Every row gives one point. Each copy is the shape, with its points in the same order, turned, moved and blurred by noise. Some copies are also mirrored. Which?

Shape (9 x 3):
[.18 -.23 -.01]
[-.07 .17 -.08]
[.08 -.24 -.13]
[.25 -.20 .04]
[-.17 -.14 .02]
[-.14 -.02 .02]
[.00 -.07 -.08]
[.01 .03 -.18]
[.27 .77 .54]
Copy 1:
[.15 .17 -.08]
[-.26 -.06 .03]
[.08 .09 -.21]
[.16 .22 -.02]
[.04 -.19 -.07]
[-.05 -.14 .00]
[-.04 .00 -.08]
[-.18 .03 -.11]
[-.38 .15 .94]
Copy 1 is: only turned
Copy 2:
[.24 .11 .16]
[-.11 -.13 .00]
[.25 -.10 .18]
[.25 .15 .17]
[.18 -.16 -.11]
[.07 -.12 -.09]
[.10 -.09 .09]
[-.02 -.15 .15]
[-.68 .59 -.25]
Copy 2 is: mirrored
Copy 3 (9 x 3):
[.30 .08 .02]
[-.10 -.14 -.05]
[.34 -.06 .01]
[.29 .16 .05]
[.19 -.13 -.25]
[.08 -.12 -.21]
[.13 -.09 -.05]
[.06 -.15 .06]
[-.76 .52 -.07]
Copy 3 is: mirrored

Shape, 8 rows:
[-.33 .47 -.11 -.11]
[.16 -.29 -.21 .22]
[.23 .37 .26 -.67]
[.16 -.42 -.12 -.51]
[.16 .01 -.24 .03]
[-.07 .28 -.01 .18]
[-.54 .11 -.32 -.06]
[-.41 -.37 .02 -.51]
Copy 1:
[-.22 -.39 .24 -.18]
[.51 .22 .08 -.01]
[-.31 -.37 .29 .60]
[.17 .35 .56 .46]
[.38 -.08 .19 .12]
[.09 -.25 -.03 -.09]
[-.10 -.08 .47 -.43]
[-.29 .42 .61 .08]
Copy 1 is: mirrored
Copy 2:
[.64 .15 .43 .18]
[-.12 -.27 .24 -.10]
[.49 .37 -.31 .56]
[-.13 -.22 -.03 .48]
[.03 -.02 .19 -.05]
[.29 .08 .18 -.22]
[.41 -.18 .61 .16]
[.22 -.53 .12 .56]
Copy 2 is: mirrored
Copy 3, 8 rows:
[-.08 .25 -.27 -.32]
[-.01 -.11 .42 .17]
[.41 -.42 -.54 -.32]
[-.04 -.69 -.13 .32]
[.02 -.17 .23 -.09]
[.12 .11 .09 -.23]
[-.43 .16 -.23 -.10]
[-.23 -.24 -.44 .37]
Copy 3 is: mirrored
Copy 4:
[.39 .19 .04 .19]
[-.22 .02 -.17 -.53]
[-.27 .39 .69 .29]
[-.71 .34 -.08 .05]
[-.05 .26 .03 -.29]
[.23 .00 .20 -.23]
[.15 .05 -.36 .20]
[-.53 .03 -.22 .40]
Copy 4 is: only turned

Shape (9 x 6):
[-.25 -.13 .02 .01 .12 -.39]
[-.01 .37 .38 -.33 -.27 -.49]
[-.28 .22 .35 .16 .11 -.03]
[.03 -.11 -.19 .26 .27 -.11]
[-.02 -.11 -.50 .38 -.36 .17]
[-.40 -.42 .12 .15 .00 .28]
[.39 -.22 -.57 -.03 -.36 .43]
[.44 -.50 -.57 .46 -.49 .17]
[-.32 .16 -.26 -.01 .09 -.52]
Copy 1, 9 rows:
[-.23 -.06 .15 -.14 .30 -.15]
[.29 -.10 .60 .38 .40 -.04]
[.01 -.13 .36 -.29 .00 .26]
[-.37 -.18 -.16 -.09 -.02 .02]
[-.23 .48 -.29 .09 -.33 -.11]
[-.51 .37 .18 -.33 .06 .32]
[-.35 .55 -.50 .51 -.21 .28]
[-.65 .47 -.36 .47 -.47 -.14]
[.11 -.07 -.04 -.08 .37 -.35]
Copy 1 is: mirrored
Copy 2:
[-.28 -.03 -.19 .38 -.14 -.15]
[.33 -.03 -.46 .23 -.18 -.47]
[-.08 .42 -.10 .05 .09 -.25]
[-.59 -.01 -.14 -.11 .04 .00]
[-.33 -.09 .03 -.26 -.14 .61]
[-.34 .27 .46 .22 .05 .14]
[-.04 -.58 .22 -.47 -.01 .49]
[-.36 -.54 -.12 -.26 .25 .76]
[-.43 .04 -.36 .16 -.54 -.15]
Copy 2 is: only turned
Copy 3:
[.14 .24 -.14 .04 -.26 .21]
[.51 -.34 -.50 .40 -.15 .27]
[.23 .10 -.05 .34 .23 .26]
[-.24 .25 -.09 .07 -.11 -.12]
[-.21 -.17 -.03 -.54 .18 -.22]
[.14 .15 .54 -.13 .00 .13]
[-.38 -.58 .23 -.32 -.15 -.44]
[-.18 -.23 .13 -.61 -.08 -.80]
[-.06 .13 -.49 -.08 -.25 .34]
Copy 3 is: mirrored
Copy 4 (9 x 6):
[.20 -.08 -.03 .16 -.38 .03]
[-.24 -.51 .02 -.20 -.39 .58]
[.05 -.31 .35 .06 .11 .17]
[.18 .04 -.15 .36 .08 -.09]
[-.44 .46 -.03 .50 .09 .01]
[.01 .29 .34 -.08 .05 -.31]
[-.52 .66 -.48 .17 .34 .13]
[-.68 .50 -.48 .52 .16 -.33]
[.15 -.01 .00 .35 -.48 .36]
Copy 4 is: only turned

Shape, 12 rows:
[-.17 -.03 .41 .11 -.20 .11 -.05 -.20 -.13]
[-.05 .05 -.06 -.11 .19 .17 -.17 .24 -.11]
[-.19 -.31 -.09 -.11 .35 .21 .14 -.23 -.20]
[.47 -.09 .13 -.29 .09 -.02 -.33 -.26 -.16]
[-.17 .10 .04 -.15 .29 .22 .11 -.14 -.19]
[-.12 -.12 -.06 -.34 .08 -.03 .09 .34 -.12]
[-.22 .12 -.14 -.11 .18 -.16 -.03 -.28 -.03]
[-.25 -.11 -.17 .25 -.32 .20 .14 -.10 -.27]
[-.24 -.04 .04 .01 .22 -.92 .25 .08 .32]
[.00 -.33 -.12 .94 -.08 .01 .21 .61 .41]
[.31 .11 .01 -.19 .36 .00 .18 -.26 -.38]
[.42 -.05 .08 .17 -.06 .25 .19 -.18 .37]
Copy 1, 12 rows:
[-.26 -.10 .10 -.38 -.12 .26 -.09 .01 -.39]
[.26 -.09 -.13 -.22 -.13 .01 -.05 .29 .04]
[-.16 .36 -.15 -.21 -.28 .05 .02 .08 .20]
[.04 .13 -.03 .10 .16 .05 .44 .02 -.28]
[-.14 -.04 -.15 -.27 -.19 .20 .08 .21 .18]
[.10 -.04 .01 -.08 -.43 -.10 -.01 .41 .00]
[-.23 -.06 .02 .08 -.03 .17 -.10 .15 .23]
[-.31 -.04 .15 -.51 .00 -.23 -.36 .11 -.04]
[-.31 -.32 -.12 .79 -.50 .03 -.41 .08 -.05]
[.21 -.33 -.41 -.23 -.33 -.64 -.90 -.41 -.21]
[-.29 .01 -.36 -.04 .01 -.03 .45 .18 .04]
[.02 -.24 -.02 -.19 -.13 -.22 .16 -.55 -.11]
Copy 1 is: mirrored
Copy 2:
[.12 -.04 .34 -.17 .20 -.02 -.22 .15 -.09]
[-.17 .25 -.18 -.20 .18 .00 .05 -.26 -.21]
[-.04 .06 .43 -.12 .00 .30 .04 -.58 -.23]
[-.04 .11 -.10 .12 .27 -.13 -.61 -.42 -.43]
[-.17 -.16 .12 -.12 .11 .11 .10 -.37 -.05]
[.23 .13 -.16 -.38 -.09 -.07 .14 -.41 -.41]
[-.06 -.12 .08 .17 -.15 -.07 .11 -.28 -.24]
[-.06 -.03 .39 -.52 -.22 .23 -.06 .09 -.18]
[.68 .13 -.15 .39 -.60 -.21 .22 -.27 .08]
[.34 .63 -.20 -.29 -.51 .75 -.08 .26 .30]
[-.19 -.15 .01 -.11 .05 -.08 -.33 -.74 .05]
[.19 -.14 -.27 .02 .08 .57 -.43 -.09 -.06]
Copy 2 is: only turned
